Every row gives one point. The points of each table are mixes of a few directions, plus a little noise. How many directions does each table use, and how many do they share? Where both have some left over, give the other angles between the two spaces (their principal angles), to ten degrees, smallest first.

First, 4 rows:
[[  0  47  12]
 [ -6 -76 -29]
 [ -3   9  -9]
 [  7  18  25]]
Second:
[[  8 -23  19]
 [-19  53 -43]
 [ -8  23 -19]
 [ -1   4  -3]
 [ 20 -56  46]]
Directions: first 2, second 1, shared 1

First:
[[ 14 -31 -35  66 -72 -36]
 [  0 -36 -27   5 -26 -30]
 [ 10 -13   8  16 -13  52]
 [ -3  30  16 -19  28  -2]
 [-14  24  17 -29  38   4]
 [-14 -19   5 -15  11  28]
 [ 52  -5 -22  39 -48  -9]
 [ -8  24  11 -52  49 -24]
 [-36  29  27 -11  34  14]]
Second, 8 rows:
[[  5   7 -11   2  -8  10]
 [  9  37 -21  55 -43 -11]
 [ -4  22   7  53 -25 -38]
 [  1 -29  -1 -64  34  38]
 [-24 -31  54  -4  34 -55]
 [ 12  16 -26   5 -18  24]
 [  7 -23 -15 -64  26  55]
 [ -6   1  14  18  -1 -25]]
Directions: first 4, second 2, shared 1; angles 50

First, 7 rows:
[[  1  44  21 -62 -22  49   8  -2   0]
 [  2  33 -12  23  -8   1  33   9  28]
 [  3 -47  11  11  44 -34 -49  24 -10]
 [-52  23 -16  73  -7  13   0   4 -43]
 [ 33 -73 -15 -23  20 -35  -8 -30  -1]
 [ -5  43 -18 -12  -8  42  43  -8   2]
 [ 19 -21  25 -10 -22 -39 -29   2  21]]
Second:
[[ 23   9  -8  -6  30 -37   5 -17 -12]
 [-26   0 -51 -33 -11   6 -19  57 -13]
 [-26 -18  29 -42  12 -36  25  -7 -24]
 [-48 -26  38 -44  15   1  37  -2  36]
 [ 46   2  19   5 -31 -26  -6  29 -94]
 [ -4  16 -32  37  -1  17 -27 -27  24]
 [ -1   9  -9  25  16  19  -3 -32  52]
 [ 84   8  33  40  -8  36  14  20  22]
 [-48   0 -18  18 -22  20 -26 -20   8]]
Directions: first 5, second 5, shared 1; angles 60, 60, 70, 80

First, 11 rows:
[[ -3  19   7  12   4  13  26 -31  22  19   6 -68 -54  11]
 [ -3 -19 -17 -13 -10 -15 -23  23 -27 -29  -1  67  57   0]
 [-29  37 -48  -5  31 -49  -3 -66   3 -57   3  71  19  35]
 [-19  -8 -36 -10 -24  -8   1 -17 -26 -39  15  15  28  31]
 [ 19 -41  22  -6 -32  25 -14  63 -22  21  -2  -6  26 -25]
 [ 19 -24  34   5 -25  39   9  39   1  43   1 -69 -25 -20]
 [ -8   7 -16  -4   9 -19  -8 -12  -5 -22  -1  40  20   8]
 [ 11 -21  18   1 -23  26   4  29  -6  23   3 -40  -7 -11]
 [-18  56 -21   8  56 -41   8 -73  33 -23  -6  34 -26  19]
 [ 19 -20  28   1  -7  17  -8  43  -1  28  -8  -9   3 -27]
 [ 14  14  30  12  21  10   9   1  28  36 -10 -34 -40 -20]]
Second (9 x 14):
[[ -1 -32  -6  -5 -52  30   9  21 -27  -1  19 -48   6  13]
 [ -4 -60 -12 -12 -95  57  17  39 -53  -1  32 -94  12  26]
 [  2  40   8   5  60 -36 -10 -25  33   0 -21  59  -7 -16]
 [  0   4   1  -2   6  -4   0  -3   5   0  -1   6  -1  -2]
 [  4  47  10   8  75 -43 -13 -28  40   0 -26  71  -9 -21]
 [  3  31   7   5  49 -28  -8 -19  26   1 -15  46  -6 -12]
 [  0  13   2   3  20 -12  -5  -8  11   0  -6  19  -2  -5]
 [ -2 -41  -8  -7 -64  38  11  26 -34   1  23 -62   8  19]
 [ -1   0   1   0   1   1   0   1   0   1   1  -1   0   0]]
Directions: first 3, second 1, shared 1

First:
[[-17 -23  27  11  56   4  15 -57 -18  31  21   2 -38 -48  21 -67 -69  25
  -47 -40]
 [ 17   4   9   5 -21 -49   2  30   9 -38 -17 -18  43  32 -39   4  55 -34
  -16  27]
 [-33  10 -64 -47 -44   3 -11  10   2  -9  33  -8  46   3  -1  27  33  42
   67  -4]
 [  7  16 -15   1 -11  71 -15  14   5  28 -11  28 -44   4  36  56 -22   5
   46   5]
 [ 37   5  39  35   8   6   0  22   8  -4 -40  10 -27  22  -4  18   3 -47
  -29  24]
 [-26 -15  -8 -20   7 -57  12 -25  -9 -18  31 -27  48 -17 -24 -57  11  23
  -22 -18]
 [ 34 -11  65  43  33 -43  16  -1   1 -15 -34  -8 -11   9 -24 -38  -1 -52
  -79  13]
 [ -1   1  -3  -2  -2   4  -1   0   0   2   1   2  -1   0   2   3  -1   2
    5  -1]
 [-19  15 -49 -27 -27  61 -17   7   3  23  16  18 -15  -4  32  52 -10  36
   73  -6]]
Second (8 x 20):
[[ 31 -45  35   8 -19 -35  -6  28  19 -28  -8  -5   4   9   8 -22 -11 -24
  -63   4]
 [ -4 -24   2 -13 -12 -50   2   4   4 -26  15 -18  38   1 -15 -35  11   6
  -30  -7]
 [-16 -10 -54 -36 -47  69 -29  20  12  21  26  22 -19  -9  57  54 -29  45
   66 -14]
 [  2  50  -4  15   8  -8   9   5  -9  -9 -26  -8  21  28 -47  29  58 -29
   30  30]
 [-11  -3  23  14  46 -20  16 -39 -15  10   8  -7  -8 -23 -12 -51 -19   3
  -36 -18]
 [-11 -37  18  -6  13 -59  11 -23  -5 -14  25 -23  26 -21 -10 -72 -15  13
  -58 -25]
 [ 25  32  -4  14 -24  27 -11  39   9  -7 -37  14  -7  37  -6  66  36 -35
   36  36]
 [-16  41 -14   9  37  76   2 -35 -19  52  -3  25 -54 -20  23  30 -33  19
   54 -12]]
Directions: first 3, second 4, shared 3
